Each row of a before or after table is a point. One or more steps were done to the points. Then noise was added and the rows were shuffled. The steps act on columns, c1 being the first. Name the steps. A step turns or swaps two columns, mirrors them in a line or flattens them onto one, adds a multiple of one to another, or multiplies or shifts one. Angles are multiples of 10 degrees, from the lower column toward the higher: turns from -170 to 170, lines from 10 to 170 but not 90. Use the fewest steps. Two steps may share a column if one is a turn and the other turns, adds or multiplies; they go together, in the order done. Otherwise the lowest column goes first.

Before (8 x 3):
[[ 15  35  -6]
 [ 37  26 -47]
 [ 20  12   7]
 [ -9   9 -14]
 [  2   2  38]
 [ -3  28  11]
 [-10 -24   9]
 [ 21  41 -34]]
After (8 x 3):
[[  4   2  40]
 [ 34  41   8]
 [-16 -23 -14]
 [ -5  28  39]
 [ 24  35  28]
 [ 59  26 -21]
 [ 32  12  19]
 [-14   9  -5]]
Steps: multiply c1 by 1.6; add 1 times c2 to c3

Before (11 x 4):
[[-31  22  18 -56]
 [  0  -8  -3  26]
 [ 31 -12 -21  14]
 [  4 -23  24  15]
 [  3 -10 -30   5]
 [-51   9  11 -59]
 [ 23  12 -19  29]
 [ 26 -32  11   0]
 [ 15 -23  16   6]
 [ 30 -12  10  -5]
 [  7 -12 -19  26]]
After (11 x 4):
[[-12  12  21 -24]
 [ 24   9  27  60]
 [  2  -7  -2 -25]
 [ -1  -3 -21 -26]
 [-15 -25 -26 -20]
 [-32  13   0  -3]
 [ 43  21  29  55]
 [-23   4 -29 -17]
 [-20  17  10 -17]
 [  8   7 -29  -9]
 [-28  28   0 -16]]
Steps: mirror c1 and c3 in the line at 100 degrees; turn c2 and c4 by 150 degrees

Before (12 x 6):
[[-11 -10  -1   8  -1  -2]
 [-15   7 -10  -4   6  19]
 [ -7  -4  -2  -4  11  -4]
 [  1   1  -2 -14   9  -8]
 [-15  13   5  13   4  14]
 [-17   4 -11  -6 -17  -8]
 [ -6 -14  -5  18  11  -9]
 [ -5   9   1   3 -16 -15]
 [-15 -17 -12  -3  -8 -11]
 [  5 -15   4   6   4   3]
 [  3  12   1  12  -2  13]
 [-19 -17   2  20 -18   4]]
After (12 x 6):
[[  0  -1  -7 -43  24  -3]
 [ -7   7  -4 -10  27  -2]
 [  8  14   2  20  10   4]
 [ -7  15  -1  24  -3  -1]
 [ -3 -12  15  37  -5   2]
 [-17  -7  15  39   8   6]
 [  0  15  -6  52  29  -3]
 [-12  23   3  60 -46   2]
 [ -8  -6 -16   8 -38   0]
 [-17  -2  17 -13  14 -10]
 [ -4  21 -12  -8 -19 -13]
 [-18   2 -10 -17 -43 -14]]
Steps: mirror c1 and c2 in the line at 170 degrees; swap c3 and c6; multiply c4 by 3; multiply c5 by 2.5

Before (13 x 8):
[[ -6 -21  10  15   5  -4  -7   6]
 [-22 -38  16  10   5  -3  17  -8]
 [-26 -25  28  -4  -2 -24   6 -21]
 [-21 -29  20   3  18  10  -7  29]
 [ -4  10  35 -42  11  42 -34  -3]
 [ 19 -32   8 -30 -22  25  17 -36]
 [ -6 -17  36  13  26   5  17   4]
 [-24  -7  18  -7   0  -3  20  20]
 [-30  -4  14  27  12 -13  17  -8]
 [ 14 -14  13   0  20 -15   0  17]
 [  0 -11  59 -27 -19  38 -27   0]
 [  5 -16  17 -13  26 -20  21  12]
 [  2  52  60 -14 -16  25 -32  14]]
After (13 x 8):
[[-13 -53   0   0 -29  14  38  14]
 [  3 -10   1 -42  -9  28  46  -2]
 [  2  12   1 -12 -30  27  37   1]
 [ 10  20   1  12   9  -5   4   4]
 [ 30  19   0  -8  10 -21 -13 -20]
 [ 28  33   0   4  13   2 -16  -9]
 [ 30  -2   0  15  30  -6 -22 -10]
 [-11  16  -1  -2   6 -15  -6  18]
 [ -2  16  -1 -20   9 -11 -26  12]
 [-13  35   0 -28 -12  31  -6 -36]
 [ 26  25   0   4  -1   8  10  29]
 [ 26   4   1   2 -15   4 -22  19]
 [  8  15   1   0  27  10 -14   4]]
Steps: turn c1 and c2 by 170 degrees; multiply c3 by 0; add -0.7 times c8 to c5; turn c4 and c5 by 30 degrees; mirror c6 and c7 in the line at 10 degrees

Before (11 x 9):
[[-19  33 -12  -7 -18  25   0 -25   7]
 [-10  17  24 -26  54 -12  -2  33  50]
 [-43  24  -7   3   2  37 -28 -40 -43]
 [-21  36  -8  -1  -6  24  -3  13 -29]
 [-29  20  50 -16  15  -2  23   6  17]
 [-57  16  -9  33 -19  -1 -10 -23 -10]
 [-23  -8   5 -12   5  40   0  28  -3]
 [-13   8  39 -60  15 -23 -15  45  33]
 [  8   1  23 -30  32 -29  17  29  10]
 [-15  -1  17  11  -8   1 -13 -36  10]
 [-13  31  18  29 -12  26 -24  -1 -18]]
After (11 x 9):
[[-28   6  22 -59 -35 -23  16  45 -37]
 [-16   5   0  38   7  37  36 -40 -19]
 [-59  -1 -20  25   5  -1  20 -24  24]
 [-12 -13  35 -24 -17 -28 -10  29 -21]
 [-14  11  -6  -3 -18   1   7 -36  14]
 [  6  -3  -9  30 -20  26  40  -1  15]
 [  5   6   6  -4  -4  40  -6  27 -13]
 [-30 -31  24 -23 -46  -1   0   5  -4]
 [ -5 -22  -7  26   6  25  30  12 -15]
 [ -1 -21 -21  -9   7  24  26 -23  -3]
 [-18  -9  57 -57 -14 -12  14  33   2]]
Steps: add 0.7 times c6 to c1; turn c2 and c7 by 130 degrees; turn c3 and c5 by -80 degrees; turn c4 and c9 by 60 degrees

Before (14 x 11):
[[ 23  18  17 -22  27   0 -16  -2 -34 -32 -10]
 [-40  36  -9 -39   2 -13  36  -6 -25  -2  -3]
 [  8  -9   2 -29   8 -24 -33  13  -4  -1  18]
 [ 19 -26   1 -30  -3 -50  31  22 -18  34 -29]
 [-11 -15  -4 -19  -3 -43  24   1 -36 -15  16]
 [ -5 -13  11   3  43 -16  20  23   3  17 -20]
 [-40  18  -2  24  -9   1  13 -20 -10  34   5]
 [ 15  17  -3  25  32  13 -31  47 -15  -4   4]
 [-12  -5  16 -36 -15 -20  -5 -19 -16  -4 -50]
 [-45   0 -27  14 -33 -49 -31   6 -52 -18 -45]
 [ 28   0 -40  -3  34  15 -21  -8  -5 -22 -55]
 [ -9 -13 -11  18 -13   8  35  42   3 -34 -46]
 [-36 -13 -46 -19 -13 -10 -25  26 -59  33 -20]
 [-14 -28 -36 -25  25  22  -6   6 -29  37 -39]]
After (14 x 11):
[[-14  21 -17  38  12  20  13 -47  21  38  30]
 [-33 -17  23   8 -21  -5  21   1  23 -27  15]
 [-15  -8  12  24  19 -19  25 -19 -10   2  44]
 [-11  38 -10  -4   7 -15 -27   3 -43  -5  -7]
 [-60  30 -28 -30  13  22  37 -12 -36  23  22]
 [-21   7  17 -37 -31  46  -5  12  12 -16   1]
 [-21  13 -25  41  -5  -8  22 -16 -41 -35   5]
 [ -5 -19 -20 -30 -23  -4  21  14  26  -8  60]
 [  2  21   2  17 -39  22 -13 -18  -8  18  27]
 [-31  23 -28 -11 -22   5  31  23 -18  39  42]
 [-37 -22 -14  24   0  -4   6 -44 -13  16 -14]
 [ -4  -5  19 -13 -13  12  34 -27  10   9 -17]
 [  3 -36 -30  14  18  43 -27   6 -10   2  44]
 [-51 -18  -8 -41  41   9  13 -52 -47  -9  40]]
Steps: swap c1 and c9; turn c2 and c10 by -70 degrees; turn c3 and c7 by 30 degrees; turn c4 and c7 by -120 degrees; turn c5 and c11 by 170 degrees; swap c6 and c8

Before (11 x 12):
[[-16  -1 -20  -4  -5   0   8  -4   5 -10  -2  15]
 [  5   6  -3  -3  -7  -3  -2  -1  -7  10   1   3]
 [ -3  -1  -6   3   1  -7  -3  -3  -4   7  -8   0]
 [ -4   3   8   8   3   9   4   3   5  -1  -5   7]
 [ -8   2  -7  -3 -12   4   2  -2  -3 -13  -7  10]
 [ -9  11   4  16   3   5  11  10  14  -3 -14   2]
 [  0  -7  -9  -2  -6  -5   6   2  -3   2  -4   1]
 [  7   4   1  -4   1  -8   4  -4  -3   2  -8   0]
 [  3   6   3   6   6  -4   2   8  -9   4  -5   3]
 [  1   7   6   6   1  -3   0   2  -2  -1   2  -4]
 [ -1   8   6   4   7   6   5   5  -4   5  -6  -7]]
After (11 x 12):
[[-10   3 -21   3  10   3 -14  13   5  -5   0   9]
 [-14  -1 -60   6   0   0 -10  10  14  -2   9   5]
 [ -5   7  19  -7  -8   6  -9  -4  -8   0  -5  -1]
 [-15  11  11 -18  -8   4 -14   4   9   2  -5 -10]
 [ -1   6   9  -9  -6  -4   7  -4  -3  -1  -5   9]
 [ -6   3  25  -8  -4   8 -17   3   8   2  -1   0]
 [ -8  -2 -18  -1   0  -8  15  -5  -2   6  -4   3]
 [  0   5   2   7  -2  -8  10  -2  -1   2 -12   1]
 [  2   8  18  -5   0  -2   5   2  -5   2   0  -1]
 [  4   6 -10   1   7  -3   3  -9  -2   3   0   7]
 [ -3  -7 -26  -1   2  -5  -1  -3  -1  -2  -4   3]]
Steps: turn c1 and c11 by -40 degrees; multiply c3 by 3; turn c4 and c8 by 140 degrees; turn c8 and c10 by 70 degrees; turn c5 and c7 by 150 degrees; add -1.5 times c6 to c7; turn c9 and c12 by -50 degrees

Before (12 x 14):
[[ -3   6  14 -12  18 -18   5 -14  14  21  14  32  32  22]
 [-17  -5  -1   1 -17 -21   3 -24 -40   6 -21   8  19 -43]
 [-36  -3  15  -6   1   4  17  -6 -32 -15 -26 -24  17 -23]
 [  0  15  -1  10  11 -22 -25  -3   9  15  -1  -1  12   0]
 [ 13  -8  26 -14 -14 -28   1  -3  10  26  16  -9  16  17]
 [-28 -11 -20  43 -47   1  49   5  17   9 -25   0  -5 -25]
 [-23 -24  -7  23   5   5   4 -26 -59   2  -1 -10  13 -22]
 [ 26  11   7  -5   1 -21   7   1  14 -16  28   4  23  -4]
 [-24  -6  10  53 -60  34  20 -17  17  16 -22   9   8 -37]
 [ 24  10   4 -30   4  -9  -7 -10   0   2   7  15  -6  22]
 [  8 -35   0  32 -28   8  15  12  22   3 -32  13  13 -27]
 [ -2 -15   3 -25   6 -22  -5 -37  23  -2  11  -6  15   6]]
After (12 x 14):
[[ 31   7  17  -1  17 -17  -5 -17  15  19  15  -4 -30  19]
 [  5 -12 -41  28 -48   1  50  -1  17   9 -27  29   9 -24]
 [-12  -9  31   2 -14 -29  -1  -9   9  27  17 -10 -13  19]
 [ -7 -24 -18  15   8   4 -10   5 -59   1  -1  25 -27 -23]
 [ 11  11  19 -26   6 -11 -12  11   1   3   7 -27  -2  24]
 [ -5 -15  16 -19   5 -21 -23  13  25  -1  12   3 -36   7]
 [ 11  -5  -2   1 -14 -21  -8   1 -39   7 -18  16 -31 -45]
 [ 11 -34 -15  28 -26   9  19 -16  25   3 -32 -10   0 -26]
 [  0  16  -4   7  12 -21 -27  -7  12  15  -1  -2  -9   0]
 [ -1  10   9   0   1 -22   9 -18  15 -16  30 -25 -13  -2]
 [ 14  -7 -16  51 -59  34  11   5  18  16 -20  23 -16 -37]
 [-17  -3  16   2   1   3  15  -8 -30 -16 -27  40 -16 -23]]
Steps: turn c1 and c12 by -100 degrees; turn c3 and c4 by 30 degrees; add 0.5 times c8 to c7; turn c8 and c13 by 130 degrees

Before (11 x 18):
[[ -4  55   7 -39  17  30   4 -23 -23 -41 -19  -1  -6 -14  25 -29  30  11]
 [-31  48   7  22  -7 -28   6 -37   7 -24 -24 -11  37  12   2  -5  34 -15]
 [ 16  10  44  15  34 -20 -45  11  -9 -19 -20  -3 -19  11 -22   5  33 -34]
 [ 15   0  12 -20 -16  39  22 -16  -8  19  26   9 -21  30  -9 -24   2 -26]
 [-23 -16  34   8  -5 -24 -18  10  17  24   0  -2  32   1  -9  37   6  27]
 [ -4   8   1  -5 -17 -27   4 -46  -2  28 -10 -10  -2 -32  11 -16  17 -21]
 [ 21 -16  19 -12  22   7 -30   2  12  31  15 -12   5  29  17 -24 -24 -37]
 [-33 -24  -2   5 -19 -29 -32   0  39  25 -17  14  32  28   8  36  42 -24]
 [-21  15 -17 -39 -26   3  18 -14  22  24 -19  22  28 -17  -6 -21 -33  21]
 [ -5   3  31  28  33  10  23 -51  24 -42 -15  16  22   8 -15  27  -6  -1]
 [ 30  -5  -4   3  45  22 -53   2 -14  -7   5 -26  -3   3 -24  -6 -32 -31]]
After (11 x 18):
[[ 29  -4  -3  24  47 -29 -59   5 -15  -7   9 -23  -4 -19 -24  12 -13 -47]
 [ -3  56  -4 -42  15 -48   4 -28 -22 -42 -20 -22 -10 -15  26 -23 -19  12]
 [ 14   0   2 -14 -18 -36  26 -17  -9  17  24 -12 -21 -55  -9 -25 -16 -34]
 [-22 -17  34  -2  -4  34 -15  -6  15  20   1  20  32  20  -5  32  10  38]
 [-25  17 -22  12 -29 -14  20  -3  22  29 -21   6  28  14  -4 -33 -50  32]
 [ -5  13 -21 -20 -19  22   4 -40  -3  25 -12 -22  -4  50  11  -6   5 -19]
 [ 20 -15  18  17  19   5 -29 -11   9  31  15 -25   5 -26  16  -9 -22 -47]
 [-32  51 -14 -13  -9  45   6 -38   9 -26 -25 -12  40  10   3   4  35  -2]
 [ 14  14  45 -21  34  35 -46 -15  -9 -21 -19  -5 -21   8 -21   6  30 -45]
 [ -7   4   5  17  35 -10  26 -56  28 -42 -16  31  21 -18 -18   6  18  -1]
 [-37 -26  -5 -31 -16  55 -33   3  35  22 -17  33  33  -5   8  18  30  -8]]
Steps: add -0.5 times c1 to c18; turn c3 and c8 by -30 degrees; turn c4 and c17 by 60 degrees; multiply c6 by 1.6; turn c6 and c14 by -150 degrees; turn c12 and c16 by -40 degrees

Before (14 x 20):
[[ -8  -2 -25 -29   2   8   5  37   8  25   5 -17  -1  10   4  40  -2  -9
   14  28]
 [ -7  27  12 -18  -6 -24  -2  50   7  19  30 -25   7   0 -13   5 -43  -7
   -1  49]
 [ 30  -7   9  17 -11  10   6 -49 -51 -34   9  19  14 -10 -26  10  10 -15
   28   8]
 [-21  -6 -36  11  -2 -36 -23   9  -7 -13  17 -16   8  -9  23  22  32  12
   -7 -22]
 [ -5   3 -18 -27 -13 -36 -13   8  15 -28  -6  16  22  -5  30  23  21   3
   21 -35]
 [  0 -27 -29 -22   8 -23 -32   5   7  -7  -5  14  30 -14  17  -6  47  15
   -4   2]
 [-36  13 -27 -39  -6 -39 -19 -21  -6  -5   6  17  12  -1  11  20  37  27
  -11 -17]
 [ -8  29  -7   0 -21  16  -6  60  -4  37  30   8  13  17 -10  -3 -19  -2
   17  26]
 [  4  28   3 -36 -22   5  -1  29   7  24  42 -38   3  23  -3  -7  -5 -34
    2  17]
 [  8  18   6 -15   4  12  -2  60 -15  27   7 -14  12  36 -10   7 -35 -16
  -31  21]
 [  8 -19  28  28 -48  14  28 -47 -29 -26  -3  20   1   7   4 -11   6  -9
    8  25]
 [ 18  10  28  23   4  16  36 -30 -40  -6  -7  12  29 -23  14   9  33 -15
    7  17]
 [-23 -18   7 -10  -5  10 -32   2  11  -7   6   6  18 -28   5  20  15  22
   -1 -25]
 [-40  17 -31 -12   6  -8 -45  -9  16 -45  -6  10   2  -9  23   3  22   6
    8  -7]]
After (14 x 20):
[[ 19 -10  11  29 -10   5 -15 -50 -51  20  12  19  28   2   9   8  13 -14
   28  28]
 [-23  -1 -23 -22   6 -14  10  37  11  -3  -6 -18 -23   7  20  40   0  -8
   12  16]
 [-20  30  -7  10 -21 -32   8  63  -7   2  -1   9 -28  33   5  -4 -22  -3
   18  15]
 [ -9  17   7  -2   5 -21  11  60 -13   4 -29 -15 -20  24  15   8 -36 -13
  -30  20]
 [ 17   3 -21 -36 -12   4  23   7  15 -23   2  16  44  -8  -4  24  21   4
   22 -30]
 [-28  20 -30  -7   6  15  48  -9  13   7   4   8  37 -13 -24   6  22  10
   10 -32]
 [-12  18 -27 -25  -4  -2  36 -20  -4 -35   2  18  19   2  12  23  35  26
  -11 -36]
 [  5   9  29 -11   4 -26 -45 -32 -42  17  18  10  13 -14  -8   8  34 -15
    5  29]
 [-41  31  14   1  -6 -16   9  51   9 -25  13 -22  -5  26  21   5 -39  -9
    1  34]
 [ -4  -9 -38  -3  -2   9  12   9  -8 -28  17 -14  22   9 -29  25  32  13
   -9 -29]
 [ -1 -27 -30 -16   6 -20  36   4   8 -20  11  14  29 -13  -8  -6  50  13
   -2   1]
 [ -1 -18   4   2  -4 -14  33   3  12  16  27   5  11  -8  -9  21  15  22
    0 -33]
 [-12  29   7 -20 -24 -15  16  27   7  -5   1 -42 -16  45  27  -6  -5 -36
    2  14]
 [-11 -16  28   7 -50   9 -37 -47 -29  22  -6  19  18   4 -11 -11   7 -11
    8  23]]
Steps: turn c1 and c20 by 40 degrees; turn c4 and c7 by -150 degrees; turn c4 and c15 by 130 degrees; turn c6 and c10 by 110 degrees; turn c6 and c13 by 60 degrees; turn c11 and c14 by 60 degrees

Before (14 x 24):
[[  5 -21  -9  -2  10 -16  -1   3 -11  -2   2 -24 -11  -9  -6  -6  11   5
   20  12  -2 -16  -1  -8]
 [ -5  14 -13 -14 -14   3   0  13   6  12   4  12  10  20  18   2   6   7
   -3  -5  -5  -1 -10  15]
 [ -4   8  -5  11   2   7  35 -14 -20  -3   0 -21  -4   0  -5   1 -23   0
    2  -4   6  23   1  -9]
 [  4  23   9  -5  -9  15  24  -6  -9   7  -3 -11 -24 -19   5   7 -17  -7
   14  -5   4  12   9   3]
 [  8   4   0 -16  10   0  29 -14   4 -11   4 -15  -8  -9  19  -3  -9   6
    8   0  20  20  10   2]
 [ 12   3   6   2   7  14  34  -7 -14 -23   6  -6 -14   0  14  15  -7  -9
   -3   9  -3  19   1  14]
 [-24  -2   0 -16 -18   0   3  -3  -5   1  15  21   1  16  10 -12  -8  -4
   -5  -6  -4 -16  -4  25]
 [-16   1  -3 -11 -24  -3   1   4  10   3 -10  25   4  14  38 -11  -4  11
  -16  -8 -30 -16  -2   6]
 [  6  -9 -23  -4  15 -10   0 -25 -13  -5 -27 -24  -8  -8  -2  17   1  -4
   26  -4  11 -10  -5  -8]
 [-12 -10   0  -3 -20  -2  -3   4  -3   1   1   8  11   9  13  20  -3   1
   -4 -24  -7 -11  13  -6]
 [ -9 -17 -41  -2  13   2  11 -12   5  -6  -3 -31 -14 -14   4   8  24   3
   18   7   2 -21   6   2]
 [-13   3 -10 -14  -6 -13  -5  -2   1  19   4   7   2  -3  27   8  -5 -15
  -13 -18 -26   2   3   9]
 [ -7  13 -12   8   8 -11  29  -3  -1 -21   1  -3   2 -17   1  14  -4 -10
   18  -8   6   5  -6  -2]
 [-13  -4 -19 -12  -5   0 -10   6   8   6  -8  26  -4   0  -5   1  -8   7
  -11  -9  -3   0   1   2]]
After (14 x 24):
[[-13 -11   0  -3 -20  -3  -4   5  -2   1  -3   7  20 -61  19  11  -4   1
   -4  38  -7 -11  12  -6]
 [-25  -2  13 -16 -18  -2   3  -3  -3   0  -8  22 -13 -23   9   1  -8  -4
   -5   0  -4 -16  -5  25]
 [-13   4   7 -14  -5 -21  -5  -2  -7  20   5   8   8 -40  28   2  -6 -14
  -13  37 -25   3   4   9]
 [  6 -20   1  -2  10 -24  -1   2 -13  -2  -4 -23  -6  34  -7 -12  11   5
   20 -16  -1 -17  -1  -9]
 [ -4   9  -4  11   2  10  35 -14 -16  -3 -11 -21   1  -9  -5  -4 -24   0
    3   7   6  25   1 -10]
 [  7   3   5 -16  10   0  29 -14   3 -10   0 -15  -2   6  23  -8  -9   5
    8   7  20  20  10   2]
 [ -4  14   8 -14 -14   5  -1  14  -6  13  10  12   2 -25  14  10   5   7
   -3  -7  -4  -1 -10  16]
 [ -8 -17   8  -2  13   4  11 -13 -30  -5  30 -31   8  26   7 -14  24   3
   18  -2   3 -21   5   1]
 [  6  -8 -24  -4  14 -16   1 -26 -26  -6  14 -24  17  -4  -4  -9   1  -4
   27  13  11 -11  -4  -7]
 [-16   1  -6 -10 -24  -3   1   4   5   3  13  25 -12 -28  37   3  -4  10
  -16   6 -29 -16  -2   6]
 [  3  22  -6  -5  -9  24  24  -6   1   7 -12 -11   7   1  10 -24 -16  -7
   13  24   4  12   9   3]
 [-13  -3  -1 -12  -6   1 -11   7  -9   7  21  26   1 -19  -3  -4  -8   8
  -13  17  -4   1   1   2]
 [ -6  13   3   7   8 -17  29  -3 -10 -21   7  -3  14  -8  -1   2  -5 -11
   17  28   6   5  -5  -2]
 [ 11   4   0   2   8  23  33  -7  -4 -22 -16  -7  15  21  13 -14  -7  -9
   -2 -17  -3  20   1  15]]
Steps: turn c3 and c9 by 50 degrees; turn c3 and c11 by -110 degrees; multiply c6 by 1.6; swap c13 and c16; multiply c20 by 3; turn c14 and c20 by -130 degrees; add 0.5 times c23 to c15
